Each row is a point. The window is the flat piece filled in between its corners: a triangle in 3 columns, a solid with four corners in 4, and so on. A path goes straight from each point to the next, and from the last back to the first. After which points does the path pass through the window?

Window, 3 rows:
[[ 12 -40  -1]
 [-34 -29 -14]
 [  2  67 -44]]
Path:
(1): [  3 -11  33]
(2): [  9 -19 -50]
(3): [  3  55 -63]
(4): [-3 70 12]
(5): [-27  60  -2]
(6): [  6  36 -72]
(7): [-13 -46 -28]
(8): [-40  -2   9]
Through the window after points: 1, 3, 7

Window (6 x 6):
[[-49  58 -55 -19 -37 -27]
 [  1 -42  54  42  29  34]
 [  7 -38  57 -14 -13  13]
 [  7 -19  32 -19  32  59]
 [ 19  47 -59  -9 -30 -32]
 [ -5  89 -11 -11 -21 -35]]
Path:
(1): [ 16  88 -22  -2 -57  42]
(2): [ -4  52 -22   0  -2 -38]
(3): [ -4 -28  44 -29   2  -5]
(4): [ 20 -22  44  12 -32  32]
(5): [-10  53 -27  33 -71  18]
(6): [-35  32 -33 -36  -5 -34]
(7): [ -4  42 -26 -16  -7 -53]
(8): [ 16  55 -23  10 -80   1]
Through the window after points: 3, 5

Window:
[[  -9 -102  -20   54    4  -27  -31  -11]
 [  21   65  -13   -3   20  -55    5   20]
 [  41   36  -83  -18  -64   49  -14    0]
 [  26    6  -18   67   43  -31  -35  -47]
 [ -31   19  -67    0   -7   18  -31  -13]
 [   4   19   56  -41  -35  -37  -16   -1]
 [ -39   12   46  105  -58   64   11  -34]
 [   0  -36  -11  -67  -34   63    0   18]]
Path:
(1): [-19 -52   4  53 -22  11 -66  19]
(2): [ -6 -55 -13  49  -6 -13  15 -40]
(3): [ -4 -13 -26  -5 -26  12  12 -12]
(4): [  5  -7 -13   3 -35  17 -34  16]
(5): [ -7 -28  10  54 -40  71 -77  33]
(6): [-30   1 -27  -7 -48  36  35 -67]
(7): [ -9  29 -28   2 -20 -20  33 -34]
(8): [ 23  35 -21   5   3  -4 -31  24]
Through the window after points: 1, 7

Window (11 x 11):
[[  34   36  -47  -21   19   -2   29   33   -4  -22   19]
 [ -30   19   66 -104   55  -70  -91   18    1  -26   13]
 [   1    5  -27   49   51   21   23   30   34   24   12]
 [  18  -25   -5   -1   18  -12    0   -6    6  -73  -17]
 [  31   11  -23   10  -15   51  -36  -27   54  101   94]
 [  19   42   50   48    0  -52    1   34  -22  -17    7]
 [ -27   55    1    2   39   36 -107    6  -10   14   20]
 [ -13   39   12  -41    0   -7   -3   51   33  -56  -56]
 [ -13   43    4  -50   26   21   26  -45   10   16   14]
 [  22  -58   22    8   23   83  -14   17  -53   39   30]
 [ -14  -95  -29  -27  -26 -108   -1   28  -50  -28  -73]]
Path:
(1): [-52  -2  10   6   7  33  -8  15 -42 -12  58]
(2): [ 52 -10  16  -8  37  14 -23  11   4  29 -19]
(3): [ 49  67  20  -7  45  35 -45  -4  22  19 -11]
(4): [-39   4 -12  -3   7  14  -2  20  10   6  70]
(5): [-36 -22 -15 -10 -25  13 -13  23  38  -8  79]
(6): [ 35  29  -7   3  23  25 -27 -16  22  63  19]
(7): [ 45   9  -1  24  32 -14 -32   6  -5  40 -30]
(8): [-56 -31  -4 -38  13  -1 -23   2 -24 -14  74]
(9): [-66  16   9 -23   1 -11 -21  21 -23  -8  88]
(10): [ 73  20   1   2  29  19 -16   2  31  37 -63]
(11): [ 63   8  25  -7  33 -26 -12  -8 -24  35 -78]
(12): [-33  -5  12  28  -6  17  -4  41  -7 -54  89]
Through the window after points: 1, 5, 11

Window, 12 rows:
[[ -24   62   24   31  -42  -25  -28    8    8  -57   76  -57]
 [ -21   43  -50   -2  -50  -69  -16   10   71    4   80  -30]
 [ -64   -2   20  -30   53  -13   -9   -7  -47   70  -55  -23]
 [  59  -19   22  -12    9  116 -112   65  -21  -29  -53  -48]
 [  59  -22   26    8   22  -16  -16  -12  -31   65   20   23]
 [  81   19    8  -60   30    2   35  -28  -25   47  -25  -39]
 [  -8  -68  -15  -35   49    6   16  -61  -26   20   19  -11]
 [   3   48  -44   71  -41  -44  -32  -41   69  -76   16   13]
 [  64  -29   46  -33   72   29  -97   65   -9  -61  -58  -35]
 [  34  -31   24   11   73   34   47    6   21   43  -14    3]
 [  24   28   -4  -41   88   32   -5  -15  -26   47   14   30]
 [ -25   12  -69   31  -33  -50   22   25  -19  -52   41   -3]]
Path:
(1): [ 12  -2  15 -34   0  -6  -6  21  -7 -10 -15   6]
(2): [ 27  26 -21  17  26  -8 -24   5  -9  16  13 -40]
(3): [-11  -4 -43  41  28   0 -31 -25  20  26  32 -76]
(4): [ 22  45  18 -28 -39 -36 -10   9  -8 -57   5  39]
(5): [  2 -14  43 -24  -9  25  16   1   1   8 -22  58]
(6): [ 47   6 -24   6  56  -3 -34 -19  -7  -9   2 -49]
(7): [ 11  16 -19  43  30  -5 -20   5   3  23   3 -64]
(8): [ 26 -36  52 -68 -16  12 -24  14   7 -61 -22  30]
(9): [ -8 -13  -7 -12   1 -12 -17  15   6 -20   7   9]
(10): [  3  30 -25  49  46   4 -42  -5   2  -1  50 -56]
(11): [ 63   3 -10  36  52  -8 -53  10 -14   6 -28 -44]
(12): [ 22  -5  16 -54  -3  39  -9  -1  -3 -10  -3  -7]
Through the window after points: 11

Window, 14 rows:
[[  13  -36  -45    4  -18   39   13  101  -18   33   18    2  -23   57]
 [ -56   32   10    2   38  -15   43   10    4 -109  -74    9   51  -15]
 [   4  -13    5  -11  -18  -43   -2   75   23   25   12   43  -12   47]
 [  37   -8  -50   -6  -24  -59    8  -26  -12  -18  -60   21   55   14]
 [  -1  -52   40   -7   46  -14   17   21  -25   45  -15    5   55  -50]
 [ -21   51   84  105   17   68  -16  -37  -67  -54    0   36  -32   97]
 [ -39   23  -19  -68   11  -49   57   16  -54   38   -2    0  -35   29]
 [  27  -23    3  -56  -15   34  -16   -9    6    6   41  -20   29    9]
 [  82  -25  -12  -20   65  -47  -66  -59   29   -6  -48  -15    3    1]
 [  26   13  -23   -6   30   40   43  -66   47  -18   25   42   11  -10]
 [ -52  -60    4  -61   14  -20   56  -22  -68  -66   47  -58  -43  -97]
 [ -35   63  -45   83   15  -30   92   13  -21   38   78  -73    7  -10]
 [  19   30  -28  -32   12  -36  -11   44  -50  -14    0   33    8   -1]
 [ -62   17  -69   71  -32   12  -30   26  -34   29    8   10   24   47]]
Path:
(1): [ -4  -7 -41 -10  44 -35  27 -17 -21 -29  18   5  38   9]
(2): [ 24  30  52 -14 -25  -4 -46 -23   1  24 -47   5 -30 -16]
(3): [ 13  74   1   0 -50   5 -42   8  -6  17 -29  17 -29 -21]
(4): [-17   1 -31  11  15 -23  25  18 -15 -12  18  -1   3  42]
(5): [-14 -14 -39  -8  53  -7  17 -11 -60 -50  25  55  51  56]
(6): [ 13  32  16  23 -27  10  -4  -6   1   1 -13 -18 -30  11]
(7): [  0  37 -22 -25 -47 -15   1  10   8   7 -27  -5 -27 -20]
(8): [-11 -37 -16  11  52 -42  34  17 -50  -8  10  16  26  34]
(9): [-42  29 -16  17  84   5  41  -2 -52 -35  45  46  69  55]
(10): [ -7  18  19  28 -34 -11  13   3  10 -43 -64 -32 -23 -19]
(11): [ -6  27 -13 -15   2  42  15  39 -25   7  -3 -15 -42 -47]
(12): [-24 -72 -12   9  17 -67  51  -4 -32 -19  50 -18  42  37]
(13): [ 15 -48 -33   4  53 -15  -9 -10 -22 -49  13  34  36  72]
(14): [-19  32  43  17  -8  17  15 -20 -33 -10  -2 -23 -43 -32]
(15): [  9  34 -12 -61 -41 -22  23  -8  10   0 -81 -20 -28 -52]
(16): [ -6 -59  -1   4  57 -19  26  23 -58 -36  79   8  21  17]
Through the window after points: 9, 11, 13

Window, 14 rows:
[[  19  -13  -11  -15  -54   55  -82   11  -38   -7  -54   10  -65   20]
 [   1  -12  -38  -61  -32  -57  -18   79  -88    3    2  -25   71  -45]
 [ -41   43   15  -47  -49   -9   22  -23    0   -8   -7  -18  -40   -7]
 [ -36  -12   41   17   14  -10  -13  -29  -14   10  -43  -16   52  -29]
 [  -1   52  -15  -38   39  -12   -9  -13   -8   66  -27   25  -26    3]
 [ -10   26  -18  -27   15   32   33   48  -26  -17   -6   18    1  -51]
 [  80  -30  -13   -5   -2  106  -49  -46  -37   31  -73  -28  -15   74]
 [ -46   79  -98    7   50   60   11   22  -77   59   55   51    0   28]
 [  37   78   24   33  -66  -36   29   47  104    4    1   59   24  -14]
 [   0   -2  -23    5  -32    9   21  -30  -37   43  -20  -27  -76  -42]
 [   6  -33  -11    6   46  -14   27   74   -4  -23   38   10   20   21]
 [  10    0  -14   -5  -47  -63   61   61  -33  -23  -43   33   10  -12]
 [ -43   25   40    0   17  -37   23   54  -39  -22  -33  -86  -27  -28]
 [  39   27  -45   57   22   10  -31 -101   20  -50  -37    6   41  -27]]
Path:
(1): [-18  16 -45 -47 -18  29  55  14  42 -23 -91 -49 -53  41]
(2): [ 22   9  32  13 -17 -36 -35  -1 -60  12  27  29  38 -58]
(3): [ 29  53  56  20  62   2   9 -19 -70  39  -2 -14 -33 -30]
(4): [-22 -14 -67 -21 -60   0  -8   4  38  -8 -48   0   9   6]
(5): [-36 -12 -62 -23  26  36   4   7 -22   9 -80 -52 -11  -5]
(6): [ 18  21   3   4  -6  -1 -10 -17 -35   5   9  22  -6 -11]
(7): [  0  14  17   4 -43 -36  29  33 -57  23  26  23   3 -12]
(8): [ -6  18 -66 -26  14   3   9  31   1 -25 -73 -11   5 -15]
(9): [  1  12 -46   7   1  -9  -1   0 -17  36 -45  -7   1  -7]
(10): [ 10  39  81 -33 -24  19 -38 -34 -36 -50  64  26  -4   0]
(11): [ 23  -2  73  10 -27   1  26 -83 -42  10  -2  55 -33 -37]
(12): [-20   9 -62  -9   4 -10  -5  66 -11   9 -44 -44  25   0]
(13): [-27  -5 -83 -15  29  15 -12  -9  51   9 -55  -5 -11 -36]
(14): [  33   15   36   -6  -16   27  -12   -7 -101   -1  -10  -16   -8   34]
(15): [ 24   6  37   9 -44   0  44  48 -46 -26   9   1 -13  -5]
(16): [-14  17 -61 -19   2 -15 -12   3  -6  14 -58  21  -3 -20]
Through the window after points: 3, 7, 11, 15

Window (14 x 14):
[[ -8  37  59  -8 -41  -5  91  74 -36  33 102  35 -43  43]
 [ -1  17  24 -74 -23  -3  12 -48 -54  22   8 -17  -1  22]
 [-36 -80   4  49  -7 -41 -19   8  41 -14 -25 -58 -69 -50]
 [ 21 -56  35 -15 -12  42 -38 -24 -57  38  33  40  26 -10]
 [ -9   9 -36  34  32  12 -58   9  10  62  73  -3  36  47]
 [-31 -41 -38 -25 -32  15  32  14 -44 -59  -2 -69   1  29]
 [-32 -56   4 -61  17 -76 -36  23 -52 -15  -3   5  29  44]
 [-81 -39 -18 -18 -33 -78  71  14  31 -21 116  -5 -94  21]
 [-45  -7 -30  43  31 -34  25  14 -11   2   0  -3  68 -24]
 [ -6 -56 -51  10 -64 -11 -48 -13  58  23 -57  42   4 -33]
 [-13  46  25  25 -28  46 -62 -21 -26 -25  30  -5 -42 -16]
 [-18  22  -8  47  56  46 -30 -26  40 -29 -34   9 -29  -6]
 [ -9  69 -83  93  16   1  13  -5 -21  -4 -19  36 -73  40]
 [-38   7 -13  46 -18 -19  23 -16 -40 -26 -12  -4  14  92]]
Path:
(1): [-74 -17   2   5  -6 -22  -9  -1   2  29  -1 -20 -63  -7]
(2): [-56  10  -5  -7  -8  16 -27 -16  -9   2  -4 -13 -25   9]
(3): [ 14  11  10  10  -8   0  -4 -15 -21 -15  30   6 -22   6]
(4): [ 17   4  -8  12   3 -20 -10 -10  -4 -22  50 -16   8  33]
(5): [-87 -16  -8   0  11  13   7  38 -58  29  15 -16 -13  26]
(6): [-113  -33   -9  -25  -10   36    0   -8  -36   30    1   26  -49   35]
(7): [ 68  -5 -32  42 -14 -30 -18  -5  45 -45 -20 -30  22 -28]
(8): [-12 -22 -19  25 -14 -24  13   1  11 -28  36  -3 -32   6]
Through the window after points: 2, 6, 8
